Each row of a before or after table is a point. One or more steps were done to the points. Then noise was added and the rows were shuffled. The steps act on columns, c1 being the first. What was done? A step turns or swaps two columns, mirrors them in a line or flattens them onto one, adds a multiple of one to another, or multiplies or shifts one. Angles are multiples of 10 degrees, from the lower column toward the higher: turns from -170 to 170, lines from 10 to 170 but not 90. Use the fewest steps. Two steps may share a column if one is a turn and the other turns, adds or multiplies; they go together, in the order done. Otherwise the lowest column goes first.
(in the rows, 128 means zero)

Before:
[[149 144  96]
 [170 107  83]
 [124 147 163]
 [ 94 178 135]
 [ 79 161 141]
 [168 164  94]
 [102  90  86]
 [185 103  94]
 [ 73 148 166]
 [ 86 122 136]
 [171 164 131]]
After:
[[190 171 127]
 [114 177 123]
 [192 104 168]
 [ 95 144  91]
 [107 118 121]
 [170 142 163]
 [208 102 156]
 [190 160 161]
 [138 144  93]
 [101 159 119]
 [119  88 168]]
Steps: shift c1 by 20; multiply c3 by -1

Before:
[[141 111 106 175]
 [142 126  94 133]
 [131 127  83  96]
 [127 138 164 163]
 [100  96 126 104]
 [150 133 152 132]
 [137 113 152 150]
 [ 89 110 107 149]
 [120  90 116 124]
 [117 108 106 156]]
After (10 x 4):
[[131 147 189 122]
 [163 108  98 179]
 [149 133  73 203]
 [117 129 219 148]
 [147 129 188 174]
 [149  94 120 151]
 [146 111  71 185]
 [134 140  43 136]
 [130  83  75 175]
 [132 130  16  96]]
Steps: add -1.5 times c2 to c4; turn c1 and c2 by 70 degrees; multiply c3 by 2.5

Before, 8 rows:
[[116 152 154 119 158 165]
 [132 152 153 136 121 121]
 [154 147 146 141 144 127]
 [174 131 144  78 130  86]
 [114 106 116 161 160 175]
 [143 122 121  63  78  95]
 [162 139 155 146 139 179]
 [120  89 168  70  89  91]]
After:
[[156 175 132 149 151 126]
 [118  32 179  50 113  94]
 [117  77 107 173 149 171]
 [143 111 146  43  80  93]
 [163 155 148 151 147 179]
 [133 185 149 131 137 120]
 [112 185 136 133 172 165]
 [176 139 136  75 137  86]]
Steps: multiply c2 by 2.5; add 0.5 times c5 to c4; turn c3 and c5 by 30 degrees

Before:
[[220  97 177 168 121  32 115 134]
 [106 132 143 117 142  94 119 145]
 [126 146 166 179 154 159 185  94]
 [189 146 166  94 115 170 120 141]
 [115 123  77 107 119 149 231  95]
 [ 93 146 136 143  93 114 141  95]
 [116 101 110 106 110 192 130 109]
 [152 136  78 120 108 123 112 154]]
After:
[[119 122  90  54 144 168 127 100]
 [149 126 100 144 142 100 142 139]
 [126 134 191 154 109 123 128 145]
 [ 24 131 113 117 127  64 215 131]
 [162 131 163  50 124 109  55 102]
 [151 127 140 140 119 172  86 117]
 [ 62 137 117 152 110 155  78 138]
 [160 146 106 110  96 118 139 105]]
Steps: turn c1 and c3 by 160 degrees; flatten c2 and c5 onto the line at 110 degrees; turn c4 and c7 by 120 degrees; turn c6 and c7 by -30 degrees; multiply c8 by 0.7

Before:
[[ 97 120 141  82 130 123 132 133 147 122  98]
 [121  19 154 151 129 120 168 120 143 147 103]
 [125 101 145 131 123 131 121 128 150 142 195]
 [111 128  82 133 147 128 116  70 142  95  94]
 [ 87 121 128 155 133 133 134 125 147 149  98]
 [102 129 154  92 144 139 115  93 149 150 112]
 [101 123 160 141 138 113 104 121 141 116 127]
 [125 110 145 144 133 147 124 124  84 122  96]
 [ 92 130 147 154 128 114 116 111  76 124 223]
 [129 115 149 151 121 101 143 120 111 144 103]
 [116 113 146 132 172 118 160 130 153 121 101]
 [110  94 137 106 152 114 108 132 135 155 135]]
After (12 x 11):
[[142 130 123 132 147 148 115 145  82 143 118]
 [139 122 106 123 141 104 179 151 111 132 121]
 [136 148  98 118 235 122 247 152 146 137 122]
 [109 138 114 120 131 110  51 141 140 164 140]
 [134 176 123 133 136 118 223 135 148 147 122]
 [116 155 104 134 159 114  66 105 135 121 142]
 [134 148 184  69 124 127  94 132 133 114 119]
 [ 67 132 120 111 125 112  91 153  74 144 185]
 [124 143  92  89 123 142  90  95 147 136 134]
 [119 138 109 123 132 139 148 157 147 110 129]
 [ 88 129 105 126 155 132 106 128 149 126 161]
 [123 134 120 134 139 120 137  79 148 142 133]]
Steps: flatten c1 and c11 onto the line at 140 degrees; turn c2 and c5 by -100 degrees; turn c3 and c10 by 130 degrees; swap c4 and c8; multiply c7 by 3

Before:
[[115  69 176 117 184 155 145  99  66 156 137 147]
 [118 142 139 143  96 201 153 249 104 165 129 139]
 [169  80 102  76  90 155 124 152 112 144 144 133]
 [176 177 169 107 119 139 140 159 138 128  83 155]
 [107 115 170 107 110 118 168  90 117 150 109 137]
 [114 140 178 136 103 124 131 173 138 159 133 146]
 [131 132 116 100  93 120 123 101 151 166  81 165]
 [125 173 181 118  96 118 143  93 141 123 128 189]]
After (8 x 12):
[[114 113 125 164 113 140 103 112 116 155  94 171]
 [108 121 192 103 109  89 125 246 146 175 112  99]
 [134  60 166 174 131 140 114 153 159 139 111 126]
 [108  97 105 144 110  89 147  97 144 170  94 150]
 [153 156 123 151 147  84 137 171 126 134  87 144]
 [107 155  98 142 112  82 141 118 118 132 140 198]
 [105 119 107 124 109  84 113 173 116 154 146 134]
 [147  53 137 118 148  73 124 106 189 158  73 156]]
Steps: flatten c1 and c5 onto the line at 40 degrees; shift c2 by -20; turn c3 and c6 by -110 degrees; turn c4 and c9 by -160 degrees; add -1 times c9 to c11; turn c7 and c10 by 40 degrees; turn c8 and c12 by -20 degrees

Before:
[[ 87 108 151 200 146 133 141 141 133 132 149 172 175 143]
 [ 93 134  51 132 200 112 187 155 188 151 143 141 188 163]
 [ 75 119 135 153 114 127 167  84 122 141 143 189 120 124]
 [ 51 117 121 168 151 152 130 141  90 163 157 151 124 140]
 [163  97 133 119 100 151 105 134 108 125  86 169 123 121]
 [ 91 151 115 114 175  98 171 155 163 118 169 102 180 200]
 [ 66 134 108 192 116 172 169 116 122 146 135 157 151 188]
 [123 117 105 166  76 119 117 168 117  84 125 135 114 103]
 [111  90  62 151 195  87 170 123 171 135 174  95 173 203]
 [ 85 127 142 192 159 148 192 115 107 151 111 128 135 126]
 [147 140 120 162  66 133  92 126 102 143 138 122 157  86]
 [105 131 138 192 136 139 188 143 125 189 156 177 109 159]
 [155  78 108 117  70 139 150 163  92 117 139 134 170  94]
 [123  81 139 133  60 154 114 150 153 139 117 119 130  90]]
After, 14 rows:
[[134 135 136 189 117 164 173 194 118 147 136 156 151 216]
 [120 101 117 120  98 140 102  93 103 125  85 171 125 107]
 [148 133 146 190 136 135 185 139 122 184 159 181 111 205]
 [166 152 126 112 173 105 171 160 167 117 173 105 175 234]
 [162 131  68 130 195 118 191 177 191 156 147 137 187 206]
 [117 136 112 159  62 134  92 108 102 143 133 124 159  62]
 [154  78 133 135  65 147 118 119 150 143 113 116 130  80]
 [153 104 160 204 144 136 142 153 136 131 151 176 174 150]
 [126 127 157 190 157 146 188 165 108 153 113 131 134 171]
 [104 120 163 157 113 126 167 182 127 142 145 185 119 153]
 [165 121  99 168  74 121 113 128 115  83 131 138 117  99]
 [151  78  98 111  69 134 148  96  93 118 143 136 166 109]
 [128  91  74 154 195  99 169 167 169 126 178  94 174 233]
 [168 120 148 163 153 143 127 196  93 163 159 150 125 140]]
Steps: turn c1 and c8 by -110 degrees; turn c3 and c8 by -20 degrees; multiply c6 by 0.7; add 0.7 times c7 to c14

Before, 8 rows:
[[128 126 135 129 135  93 114 135 116 142 108 141 133 115 129 133 122 126]
 [134 128 107 145 134 112 124 113 123 116 138 114 117 120 135 153 133 137]
 [115 144 127 124 111 125 133 136 130 130 109 134 105 140 116 132 134 132]
 [141 130 121 106 138 143 121 112 117 133 132 105 115 129 128 129 129 145]
 [131 125 112 134 145 117 136 123 114 130 141 120 133 149 143 116 112 122]
 [118 125 143 116 130 139 131 132 142 143 122 110 133 132 125 137 117 108]
 [140 132 127 129 125 118 148 157 113 140 107 122 137 133 101 119 121 137]
 [145 106 126 127 132 147 120 136 121 129 116 142 132 127 138 135 170 129]]
After:
[[128 126 130 128 135 141 122 141 140 149 108  92 133 115 129 133 113 126]
 [134 128 112 145 134 165 126 108 133  98 138 105 117 121 134 153 137 137]
 [131 125 113 134 145 147 132 139 142 130 141 118 133 149 143 115  81 122]
 [118 124 137 116 130 122 129 143 114 153 122 162 133 132 125 137  99 108]
 [141 130 120 106 138 115 125 112 139 117 132 180 115 129 128 129 126 144]
 [140 132 123 129 126 140 136 162 143 148 108 123 137 133 101 119 118 137]
 [115 144 127 124 112 121 130 130 126 106 109 127 105 140 116 132 148 132]
 [145 106 125 127 132 103 125  92 134 132 116 134 132 127 138 135 249 128]]
Steps: turn c3 and c10 by 20 degrees; add 1 times c13 to c10; add -1.5 times c4 to c6; turn c6 and c12 by 130 degrees; multiply c7 by 0.4; multiply c17 by 3; turn c8 and c17 by 20 degrees; multiply c9 by -1

Before (11 x 24):
[[145 124 114 123  94 163 131  72 173 151 106 158 177  94 175 142  92 193
   97 122 151 119 127 159]
 [ 99 180 122  92 194  95 157 123 152 126 130 122  97 160  94 132 174 140
  139 100 101 152  97 103]
 [ 80 131 101 196  93 149 107 120  77 126 133  91 178  78  83 128 127 108
   92  95 177 178 148 159]
 [163 117 124 168  86  79  91 170 151 135  76 158 199 113 135  91 124 160
  148  96 148 110  64 103]
 [125  88 181 130 121 139 152 112 107 104 179  90  98 138 168 131 108 118
   90 104 158 102  87 139]
 [144  84  92 180 175 139  93 115 152 107 120 160 110 124 179 127 151 201
  165 147 152 107  93 178]
 [105 104  82  90  95  82 140 177  97  75 171 159 171 112 123 171  95 143
  134 194 135 152 147  93]
 [160 187 161 123 102 102  96 114 138 154 183  68 174 127 102 103  79 135
   62  85 113 162  57 179]
 [166  95 142 149 177 134 172 174 140 132 177 142 175 104  95 180 109 196
  110 149 102 191 120  94]
 [135 133 174 110 134 125 133  77  94 132  91  99 135 168  87 162 143 119
  114 179 152 167  95 150]
 [124 113  91 196  98 112  75 106 109  92 160 102  94 124 164 138 104 126
  100 191 145 142 133 147]]
After (11 x 24):
[[136 134 172  95 135 127 130  77 148 134  87  50 133 160  92 125 143 152
  166 177 154 165  97 149]
 [125  86 181 107 125 141 152 113 119 105 175 108  96 141 171  93 110 131
  167 100 164 106  94 142]
 [167  93 141 153 178 134 168 175 107 136 178  35 176  59  95 180 109 152
  135 148 102 190 123  95]
 [ 94 182 118 105 191  94 157 123 117 129 133 121  95 133  93 129 174 157
  106 103 102 152  89  94]
 [105 102  79  79  94  81 138 177 153  73 174  61 173 104 123 185  98 123
  144 195 134 157 150  92]
 [164 190 159 102 102 102  99 115  73 155 185 157 176 127 100  54  79 132
  176  85 108 161  54 182]
 [144  85  94 200 177 137  95 120 136 107 115 138 107  72 181 155 146 173
   85 150 154 103  96 181]
 [168 118 123 187  86  81  96 171 119 131  75 208 197  96 136 134 121 138
   97  91 143 108  66 101]
 [ 84 128  99 163  90 148 105 123 150 129 129 113 181 112  77  96 129  75
  184  93 179 179 149 162]
 [144 125 115 128  96 165 129  72  71 151 111 110 172  60 173 165  95 143
  125 121 149 122 126 157]
 [121 112  94 182  98 107  76 107 129  89 160  95  95 121 163 113 100 124
  162 191 149 145 132 145]]
Steps: turn c9 and c19 by -140 degrees; add -0.5 times c19 to c4; multiply c16 by 2; turn c12 and c16 by 70 degrees; turn c14 and c18 by 50 degrees

Before (13 x 32):
[[106 124 100 122 107  66 116 164 178 128 155 149 150 119 142 136 155 161
  141 135  86 144 120 138 143 124 187 139 125 181 163 166]
 [ 88 172 161 131 125 143 150 115 182 125 127 142 156  80  88 133  77 146
  114 106 130 132 162 111  89 158 177 112 103 154 164 138]
 [118 154  90 153  95  82 128 166 147 110 122 112  94  86 111 126 164 111
  136 181 129 122  83 132 110 105 174 133 114 151  91 104]
 [111  97 162 168 146 136 162 171 175 115 187 179 147 165  69 134  77  87
  122 177 137 154  87 183 148 125 175  93 138 150  79 190]
 [ 90 154  89 141 113  73 157 123 124 147 142 136 127 127 134 119 158 166
  111 131  67 119 118 114  83 171 186 135 152 166 130 125]
 [100  91 141 116  86 108 147 117 125 101 182 101  84  86  61 145 105 105
   94 176 119 129 109  94  79 177 109  99  83 141 166 156]
 [ 95 109  99  96  96  77 102 122 117 130 108 143 101 100 111 152 148 156
  104 160 127  70 126 182 123 113  93 153 106 131 108 186]
 [158 109 123 163 140 134 173  94 110 106 132  94  85 121 113  85 101 130
  130 158  68  65 121 164  69 100 145 112 154 113 123 165]
 [110 129  86 100 152  97 112  95 176  83 127 116 120 143  95 157 148  88
   80 117 152  64 170 178  70 143 149 165 115 133 145 148]
 [148 169 135 121 102 121 171 128 117 131 141 153 121 131 131 165 140 142
   92  92 143  91 116 141 161  99 143 125  97 114 117 104]
 [104 123 177  95 144  63  86 173 124  89 166 138 113 150 126  79 118 123
  151 139 147 151 154 147  96 171 110 126  91 120 141 131]
 [139 100 179 177  86  80 173  90 107 128 129 120 130 121 129  77 134 113
  157 119 141  98 155 185 132 160 136 135  96 155  87 104]
 [166 179 132 153  88  67 124 147  93 150 181 174 105  75 118 130 128 129
  104 115 121 106 164 108 125 183 156 110 116  97 111 159]]
After, 13 rows:
[[170  98 176 178  80  59 174  88 137 134 127 128 133 130 127  73 133 131
  157 118 145  98 154 184 137 163 133 137  93 150  97 102]
 [221 181 131 142  73  38 124 153 121 103  68 175 127  79 119 130 127 139
   96 123 127 111 165 112 121 188 162  98 114  98 112 165]
 [  9 169 159 122 159 153 144 121 172 124 144 145 153  77  85 130  84 148
  118 108 128 127 163 111  89 156 182 110 104 153 162 144]
 [113 108 101  91  96  64 105 121 143 134 135 146  94  94 110 154 146 139
  107 160 130  73 131 183 117 110  94 165 106 138 109 184]
 [172 166 135 120 102 123 175 129 142 132 113 145 129 128 130 173 136 141
   92  92 145  99 126 138 164 104 141 117 104 114 106 109]
 [114 115 176  97 139  47  87 172 115 156  95 140 152 146 129  75 117 112
  146 141 145 155 154 144  97 176 115 126  93 120 146 134]
 [ 38 130  89 118 171  86 110  99 149 174 131 118 144 146  97 152 142  79
   78 115 154  70 170 176  66 137 156 165 112 136 138 150]
 [185 106 123 160 121 129 177 101 111 163 100  92 113 129 119  85 102 142
  132 154  68  65 125 164  63 101 143 116 149 116 126 160]
 [ 93 156  93 132 110  55 153 123 137 109 119 136 123 132 142 118 155 168
  113 139  67 127 116 120  77 173 188 137 158 160 127 117]
 [ 30 129  94 112 140  43 124 163 185 108 122 151 157 114 146 136 164 158
  139 131  93 139 129 134 143 120 183 140 127 184 161 162]
 [106  91 136 129  91 110 142 116 150 163  52  94 133  83  69 149 108  95
   97 176 123 121 117  98  74 178 105  96  83 140 169 160]
 [ 39 104 168 177 176 131 158 170 158 117  83 184 171 168  70 134  82 107
  119 180 140 152  91 188 155 125 166  92 139 153  83 191]
 [ 88 147  89 152 118  70 136 164 161 159 116 122 112  78 115 133 160 124
  138 191 129 121  90 134 106 112 168 134 118 147  85 109]]
Steps: add -1.5 times c9 to c1; turn c5 and c9 by -40 degrees; turn c4 and c18 by 20 degrees; multiply c6 by 1.3; turn c11 and c13 by -150 degrees; turn c10 and c13 by -150 degrees

Before, 9 rows:
[[178 139 127 108 153  80 106 177 152 113  98  67 166 133  85 137 107  41
   83 182 130 206  94 177  74 190  96  71 128  74 107 100 190 180 145 145
   49 142 113 128 129  66 185 214 162 157 137 103]
 [171 133  94  78 189 116 149  80 151 122 125 101 156  80 132 179 117 135
  150 137 103 115 135 120  87 146 125 190 122 119  91 134 118 101 187 161
   92 161  95 119 108 150 146 127 117 142 113 121]
 [170  65 127 116 168  84 128  83 149 135  92 130 150  98 142 157 116 111
  144 141  66 111 110  81 105 138 138 138 131 136  96 126 160 116 183 149
   83 183 131 163  86 160 129 170 136 105 128 108]
 [125 115 117 126 158 136 144  23 134 133  96 129 158 110 129 156 120 118
  132 115  68 107 141 111  66 156 146 115 109 109  78 126  57 118 188 115
  122 148 127 143 109 122 172 159 116 118 122 121]
 [226 150 127  80 124  96 122 127 129 129 122  78 148 120 167 149  76  70
  106 135 170 194 133 173  83 153  31  93 123  74 114  62 209 151 118  97
   72 117  90 168 179 107 163 159 131 126 130 108]
 [122  99 111 159 118 111  93 123 118 104  86 131 192 178 121 114 118 150
  151  98 121 143 179 167 110 145 129 189 117 130 152 156 127 188  57 158
  134  83 165 126 172 105  89 154 158 129 154 227]
 [134  89 150 169 112 139  79 156 106 123  84 170 191 155 134 140 151 160
  121 117 165 139 151 198 100 101 162 142 113 112 147 145 126 178  77 100
  151  89 118 132  96 116 134 103 165 134 138 204]
 [113  85 158 172  97 120 114 176 117 156  79 154 163 141 130 128 151 147
  122 123 178 106 117 188  95 132 143 159 130 127 156 148 112 201  62 148
  161  76 160 103 176 117 129 136 183 110 126 218]
 [170  98  91 115 160 134 145  87  91 160 108  94 146  72 139 144 130 101
  145 104 101 139 115 103 117 138 125 136 122 151  81 127  92  63 204 153
   95 164 112 169  65 166 149 171 147 102 124 138]]
After, 9 rows:
[[134  90 151 167 110 140  77 160 104 123  82 169 190 153 132 146 173 184
  120 119 164 138 150 127 101  54 162 142 117 130 139 147 130  79 108  99
  152  87 117 138  97 114 133 103 166 133 136 204]
 [172  64 129 114 166  83 128  82 145 134  91 129 151  99 141  98  74  78
  143 130  66 115 135 123 103 176 138 135 128 129 157 125 157 141 160 150
   81 182 132  93  84 161 129 169 138 107 129 108]
 [227 154 124  79 126 100 123 128 129 130 124  79 150 121 168 115  19  87
  104 117 170 191 155 167  81  94  35  90 133 127 146  62 207 110  84  95
   72 116  87 100 178 110 164 160 129 126 131 106]
 [123  99 110 159 118 111  93 123 118 103  87 130 191 177 122 150 125 192
  151 119 123 142 165 157 107  96 128 187 116 132 116 157 127  66  88 156
  134  81 163 162 170 105  88 154 157 127 151 230]
 [167  99  88 116 159 134 145  87  91 159 106  93 145  70 142  79  99  59
  145 160 102 138 145 130 117 159 124 137 119 129 145 126  93 189 170 150
   94 165 114  93  63 169 147 172 143 102 122 139]
 [175 138 127 107 155  81 108 179 153 110 100  63 167 134  83 107  26  47
   83  91 130 204 102 201  77 104  98  72 138 125 134  96 194  88  86 145
   51 143 111 107 127  67 184 215 161 155 134 103]
 [123 114 120 127 159 135 144  22 132 132  97 129 160 109 131  78 114  81
  129 136  66 107 147 151  65 154 147 112 112 130 157 126  55 135 168 114
  121 149 125 126 111 120 170 158 119 119 120 121]
 [171 132  94  77 190 119 148  80 152 124 124  99 157  79 134  91  85  98
  150 137 102 111 126 142  84 142 125 188 123 130 180 136 121 155 177 160
   92 163  95 140 109 148 146 128 118 140 112 121]
 [114  85 155 171  97 115 116 177 117 156  80 153 164 141 131 157 184 186
  123 105 176 106 102 153  97  72 147 159 130 126 128 148 112  60  89 149
  161  76 161 137 176 118 126 138 182 111 126 221]]
Steps: swap c16 and c31; add 1 times c37 to c17; turn c18 and c35 by 40 degrees; multiply c20 by 0.4; turn c20 and c34 by 160 degrees; mirror c23 and c40 in the line at 20 degrees; turn c24 and c26 by -70 degrees; flatten c29 and c30 onto the line at 170 degrees
